Each row is a point. Each copy is the shape, with its points in the same order, turned, moved and blurred by noise. Is it also mirrored, or only turned?

Shape:
[[ 16 -32]
 [-29 -30]
 [ 30  47]
 [  4  33]
 [-28  36]]
Copy 1, 5 rows:
[[ 41  -3]
 [  8 -37]
 [-16  57]
 [-23  27]
 [-44  -3]]
Copy 1 is: only turned
Copy 2 (5 x 2):
[[  4 -14]
 [-45 -16]
 [ 17  60]
 [ -6  50]
 [-39  52]]
Copy 2 is: only turned

Shape (7 x 3):
[[  5   7  11]
 [-32  18  14]
 [-41  11   9]
 [ 31 -16 -45]
 [ 16 -10  30]
 [ 12 -19 -39]
 [  4  29 -25]]
Copy 1, 7 rows:
[[ 13   3  11]
 [  0  32 -10]
 [ -9  31 -16]
 [ 14 -60 -12]
 [  4  -2  39]
 [ -1 -47 -15]
 [ 33 -10 -24]]
Copy 1 is: only turned
Copy 2:
[[ -2   8   4]
 [-27  38  -7]
 [-37  34 -13]
 [ 24 -35 -39]
 [ -9 -10  27]
 [  4 -25 -40]
 [ 16  21 -31]]
Copy 2 is: only turned

Shape (10 x 4):
[[-14 -45   5 -37]
 [-11  14 -34  -9]
 [ 16  -2  -9  25]
 [-10  28   0  30]
 [  6   6   2  29]
 [-25   9  14  -5]
 [ 31  -7 -34   2]
 [-10  -1 -31   5]
 [ 19  -1   3 -59]
 [ 16  25 -31  13]]
Copy 1 (10 x 4):
[[-27 -32  38 -19]
 [-18   9 -21 -37]
 [ -7   4 -22  17]
 [ 10  40 -12  -2]
 [  4  17 -13  18]
 [  2  17  21 -22]
 [-13 -20 -39  -2]
 [-28  10 -16 -16]
 [ 12 -50   9 -42]
 [  1  14 -43 -15]]
Copy 1 is: only turned
Copy 2:
[[-45 -15   2 -36]
 [-23   7 -29  26]
 [ 11 -23 -10  22]
 [  7  10   9  47]
 [ 12  -8   2  24]
 [-17  13  15  12]
 [  6 -19 -43   8]
 [-25  -4 -18  25]
 [-12  27 -27 -45]
 [ 11  10 -33  41]]
Copy 2 is: only turned
Copy 3, 10 rows:
[[ 28 -30   5 -27]
 [  3  41 -11 -28]
 [-16  22 -14  16]
 [-38  37  13   1]
 [-26  23  -1  19]
 [-17  12  27 -19]
 [ 19  33 -30  12]
 [ -4  30 -18 -19]
 [ 60  15  28 -11]
 [ -2  55 -15   2]]
Copy 3 is: only turned
Copy 4, 10 rows:
[[ 38 -37 -42  23]
 [-25  -4 -26   7]
 [ -6 -17  17 -10]
 [-19  12  30  19]
 [ -9  -5  24   5]
 [  7   7  -5  31]
 [-14 -23 -19 -29]
 [-19 -21 -17   9]
 [ 30  11 -52 -12]
 [-40   2  -3 -13]]
Copy 4 is: mirrored

Shape:
[[  1 -19   6   8   6 -12]
 [ 10 -29 -21  -4 -20  60]
 [-31  42   5 -32  25 -11]
 [  1 -18  43   6 -27  -3]
 [-25  15   8 -23  37  -7]
 [-16   1   1 -10  34   1]
 [ 30 -23  20  -7  -2  -3]
 [ -7  15  30  -7  12 -16]
 [ 17 -18 -27  30  -1  24]
 [  3  25  -9 -10  28   3]
 [  9 -26   1  -4 -23 -15]]
Copy 1:
[[  4   1   4  14 -26  -8]
 [  7 -33 -20 -40  -6  37]
 [  2  20  23  49  41  13]
 [ -3 -28   0   1  -6 -42]
 [  8   5  17  53  13  17]
 [  7   3   6  39  -3  19]
 [ 31 -10  -5   0 -19 -22]
 [  6   2   5  39  12 -21]
 [ -4   6 -31 -20 -30  21]
 [ 16  24  -8  28  11  18]
 [  7   0  16 -15 -22 -17]]
Copy 1 is: mirrored
Copy 2:
[[ 17  12   4  -5  -4 -19]
 [-32 -19 -33 -18   7 -59]
 [-21 -14  43  16 -16  29]
 [ 25  -4 -14 -11 -51 -26]
 [-10  -7  50   6  -7   6]
 [ -9   0  35  -2   2 -12]
 [ 33 -17  -7 -15  -7 -26]
 [ 11  -6  23  -6 -30   9]
 [-12  15 -26 -29  19 -30]
 [-13 -10  22 -11  14  11]
 [ 22   3 -22  11 -11 -25]]
Copy 2 is: mirrored
Copy 3 (11 x 6):
[[-13 -13  -5 -16   9 -11]
 [ 12  18  59   5  31   7]
 [ -1  29 -27  -1 -48  16]
 [ 22 -16   1  -3   7 -48]
 [-14  29 -24 -20 -28   2]
 [-21  25 -11 -18  -7   0]
 [ 20  -3  -9 -21  26 -17]
 [  3  11 -25  -4 -21 -18]
 [-17   0  24  10  43  12]
 [ -8  24 -18   3   0  22]
 [ 14 -26  12 -22  13  -6]]
Copy 3 is: only turned
